Each row of a before or after table is a point. The points were changed in one or more steps. Then noise was added and the rows were shuffled. The steps act on how far a point lies along the listed directions, d1 being the first. Write out the steps. A step turns or swaps two directions, mirrors them in a line or flattens them onto one, adds a multiple of one to another, or multiplies one. Angles are multiples of 10 degrees, from the lower direction toward the higher: turns from -170 to 170, lines from 10 to 170 but not 90. Use the fewest steps. Two steps may share a direction if one is a turn and the other turns, adds or multiplies; they go together, in the order done. Otherwise the lowest direction goes first.

Directions:
(1): [-64, -29,  19]
(2): [-24,  66,  19]
(3): [ 25, -10,  67]
Before, 8 rows:
array([[-36,   8,   8],
       [  0,  -4,  22],
       [ -1,  49, -23],
       [-56, -32, -37],
       [-31,  26, -51],
       [-13,  -5,  20],
       [-67, -19, -45],
       [-30,  28,  20]])
After, 8 rows:
array([[ 81, -43,  18],
       [-23, 120,   1],
       [-21,  -3,  13],
       [ 78,  -2,  30],
       [ 34,  80,   4],
       [ -6,  56,  44],
       [-11,   5,  24],
       [-35, 104,  54]])
Steps: swap d1 and d3; multiply d2 by 3

Directions:
(1): [-15,   2,   0,  82]
(2): [-57,  27, -53, -11]
Before:
array([[ 27,   4,  -2, -33],
       [ 25, -10,  23,  55],
       [-94,  43, -84,  53],
       [-35,  -8, -16, 119],
       [-52,  -5, -26,  39],
       [ -7,  13,  16,  27],
       [ 18,  10,  11,  -4],
       [ 17, -20,  41,  65]])
After:
array([[-89,  22, -83,  -2],
       [-41,  15, -31, -61],
       [ 40,  -4,  14,  -5],
       [-64,  29, -48, 115],
       [-23,  22,  -5,  -9],
       [-53,  -6, -27,  36],
       [-23,  18, -36, -47],
       [ 15,  14,   5, -14]])
Steps: swap d1 and d2

Directions:
(1): [ 15,   2, -81,  36, -36, -33]
(2): [ -1, -49,   6,  35, -44,  70]
Before (10 x 6):
array([[-10,  27, -38,  15, -13, -50],
       [-10, -39, 118, -25,  -7,  65],
       [ -4,  37, -93,  -8,   5, -66],
       [  2, -10,  83, -22,   5,  37],
       [ 18,  11, -23,   2, -19, -51],
       [-11, -17, -32,  13,   0, -19],
       [ -4, -13, -28,  20,  -4,  41],
       [-16,  -4,  62, -56,  26,  47],
       [ 19,   8, -80,  12, -21, -20],
       [-28,  -8,  87, -29,  68, 123]])
After (10 x 6):
array([[ -18,  -19,   27,   -4,   15,   12],
       [  -4,  -24,   50,  -21,   15,   64],
       [  27,   50,  -59,    0,  -17, -120],
       [  10,   68, -127,   18,   36,  -68],
       [   3,  -28,   42,    3,  -29,   26],
       [ -25,  -13,   40,   18,  -13,   36],
       [  -5,   27,    9,  -25,   41,    6],
       [ -26,  -50,   34,    1,  -17,  101],
       [  13,   18,  -85,   -8,  -22,  -50],
       [  20,   32,  -47,    5,  -14,  -70]])
Steps: turn d1 and d2 by 160 degrees

Directions:
(1): [-66,  21, -37, -44,  -7,  48,  41, -44]
(2): [ 18,   8, -33, -65,  32, -82,  23,  -4]
(3): [-28,  26, -14, -48, -43,  -1, -77,  48]
(4): [ 36,  -2,  -1,  -4, -63, -17, -30, -87]
(5): [-56, -42,   1,  29, -61, -54,  35,  19]
Before (12 x 8):
array([[  2,  25, -24, -37,  10,  35,  13, -22],
       [-22, -14,  25,   5,  -5, -29,  26, -12],
       [-46,  14,  19, -53,  12,   3, -52, 126],
       [ 53,  49,  18,  -3,  66,  25,   2, -14],
       [ 38, -17,  10,  12,   1,  -3,   8, -34],
       [-64,   4, -44, -37, -27,  20,  47, -67],
       [ 12, -13,  -2,  11, -16, -47,  11, -38],
       [-38, -15,  -1,   1,  29, -31,  37,  66],
       [-35, -14,  47,  64, -64,  69, -11,   8],
       [  2, -25,  -4,  26, -62,   5, -49,   4],
       [-43,   9,   6,  -4, -74,  13, -43,  17],
       [ 60,   2, -11,  -3,  30,  -1,  -6,   9]])
After (12 x 8):
array([[-33, -40,  -9,  30, -77, -11, -37,  46],
       [-45, -31,  25,  14, -43, -55,  35, -12],
       [ 93,  28, -11, -17,  58,  25, -27, -10],
       [-16, -23,  -8,  11, -53, -70,  -4, -22],
       [-38,  -4,  28, -13,  73,  12,  20, 123],
       [-65, -32,  46,  77, -90,  44,   0,  21],
       [ 43,  -4,   4,  -3,  -8,   2, -20, -36],
       [ 32,  44, -27, -53,  41,  58,  -5, -30],
       [123,  95,  14, -34, 119,  84, -46, -54],
       [-54, -52,   6,  35,   0, -63,  86,  40],
       [-87,  -9,   7,  13, -75,  -7, -11,  63],
       [-93,  -5, -45, -36, -51,  -4,  47, -53]])
Steps: turn d3 and d4 by -40 degrees; multiply d5 by 2.5

Directions:
(1): [-35, -20,  28,  57,  39,  51, -49, -22,  51, -42, -48]
(2): [ 20,  57,  26,  64, -24,  49,  25,  -8, -55, -46,  44]
(3): [ -8,  60,   6, -15,  14,   7, -54,  76, -51,  13, -60]
Before (13 x 11):
array([[ 21, -51, -24,  -1,   3, -32,  13, -13,  26,   8, -11],
       [  6, -15, -50, -84,   9, -53, -23,  49,  -7,  29, -30],
       [  4,   7,  57,  93,  19,  71, -15, -40,  30, -84, -41],
       [-27,  -6, -29, -98,   9, -41, -17,  24,  18,  92, -48],
       [  1, -51, -29, -74,  12, -79,  18,  -7,  48,  56,   6],
       [ 29,  18,  11,  42, -20,  20,  56, -28, -42, -38,  50],
       [ -6, -13,  31,  59,  -8,  58,  -6, -30, -16, -58, -15],
       [ 28,  25, -21, -72, -37, -47,  24,  36, -80,  45,  47],
       [ 47, -55, -24, -16, -24, -28,  42, -22,   8,  32,  47],
       [  8,  73,  27,  35, -19,  53,  10,   1, -56, -24, -14],
       [-14, 107,  49, 102,   0,  88, -32, -12, -66, -89, -25],
       [  8, -35,   3, -26, -34, -40,  52, -37, -11,  28,  42],
       [ 74,  12, -17,  -5,  -6, -40,  37, -13, -66,   2,  62]])
After (13 x 11):
array([[ -58,   12,   25,   27,   46,   64,  -60,  -16,   47,   -1,  -79],
       [  34,  -63,  -36,  -50,   38,  -69,  -16,   -7,   22,   41,  -11],
       [ -26,  -20,   -5,   13,   45,   22,  -71,   19,   34,  -36,  -74],
       [ -34,  -46,   27,   39,   52,   29,  -38,  -40,   85,  -31,  -32],
       [  20,   40,  -16,  -65,  -27,  -29,   31,   25,  -53,   45,  -14],
       [  43,  103,  -28,  -58,  -60,  -53,   51,   44, -126,   34,   33],
       [  15,  -38,   -3,   47,    6,    4,   -2,  -22,   23,  -25,   -9],
       [  74,   55,   12,   15,  -57,   -9,   81,    2,  -72,  -21,   54],
       [ -22,  -73,   12,  -14,   -1,  -24,    9,  -49,   44,   20,   -4],
       [  37,   12,    0,   -6,  -54,   -2,   43,   -2,  -68,   -8,   38],
       [ -34,  -56,  -13,  -64,   31,  -41,  -64,   21,   42,   47,  -59],
       [  18,  -85,  -13,    8,   12,    1,    0,  -32,   58,   15,   -1],
       [  30,  -32,  -27,  -53,  -15,  -55,   53,   -8,  -12,   31,   30]])
Steps: turn d1 and d2 by 100 degrees

Directions:
(1): [ 11, -39,  35,  45, -48, -45,  42, -37,  45, -63,  33, -39]
(2): [ 29,  86,  50, -11,  55, -17,  64, -42, -22,   8,  15, -10]
(3): [-33, -35,  97,  -8,  68,  21, -29,  24,  48, -16, -12,  13]
(4): [-50,  11,  38, -21, -62, -39,  36,  -2,  14,  51, -83,  12]
(5): [-13, -12,  40, -37, -52,  96,   8, -25, -28,  24,  33, -52]
(6): [ 27, -35,  27, -87, -20, -58,   5,  38, -33,   2,  57,  33]
Before (9 x 12):
array([[ 13,  57, -10,   1,  86,  21,  -8,  13,   4,  17,  15,  -1],
       [ 14,  43,  -1,  32,  21,  -5,  12,   5,  19,   3, -47,   5],
       [-21,  20,  17, -32, -40, -36,  20, -13, -12,  10,   4,   1],
       [-20,  11, -51, -12,  25,  10, -24,  32, -30,   9,  11,  -2],
       [ 14,  64, -98,  -4,  -6, -73,  30, -14, -60,  40, -53,  33],
       [ 48,  13, -88,  73,  28, -21, -14,  -7,  24, -39, -12,  10],
       [ -4, -78,  21, -16, -51, -67, -19,  25,  21, -36,  19,   0],
       [  3,  86,  -8,   7, 126, -25, -31,  22,  27,  13, -57,  63],
       [-18,  40,   7,   3,  -6,  21,   2,  -5,  19,  26, -50,   4]])
After, 9 rows:
array([[  29,  105,   79,   47,   17,   52,   88, -114,   30,  -27,   29,
         -83],
       [ -15,   34,   62,  -33,  -54,  -12,   41,  -14,   12,   32,  -34,
          -6],
       [ -45,   15,   32,    3,  -50,  -75,   29,  -20,   29,    3,  -43,
           7],
       [  54,   51,   42,   36,   49,    3,   60,  -56,   17,  -55,  109,
         -68],
       [ -53,  -36,  -96,   14,   -6,    9, -108,   68,    6,   40,  -95,
          47],
       [  10,   22,   60,   10,  -45,   13,   54,  -28,   12,   -5,   -6,
         -41],
       [  -9,   37,  -31,  -10,   65,   35,  -25,   21,  -36,    8,   26,
          -8],
       [  34,  -17,  -35,   20,   20,  140,  -50,  -17,  -11,  -22,   46,
         -36],
       [ -30,   56,   57,   28,  -12,   -7,   82,  -76,    6,   17,  -63,
         -40]])
Steps: multiply d2 by 2.5; turn d1 and d2 by -60 degrees; multiply d3 by 0; multiply d4 by 2; turn d5 and d6 by 110 degrees
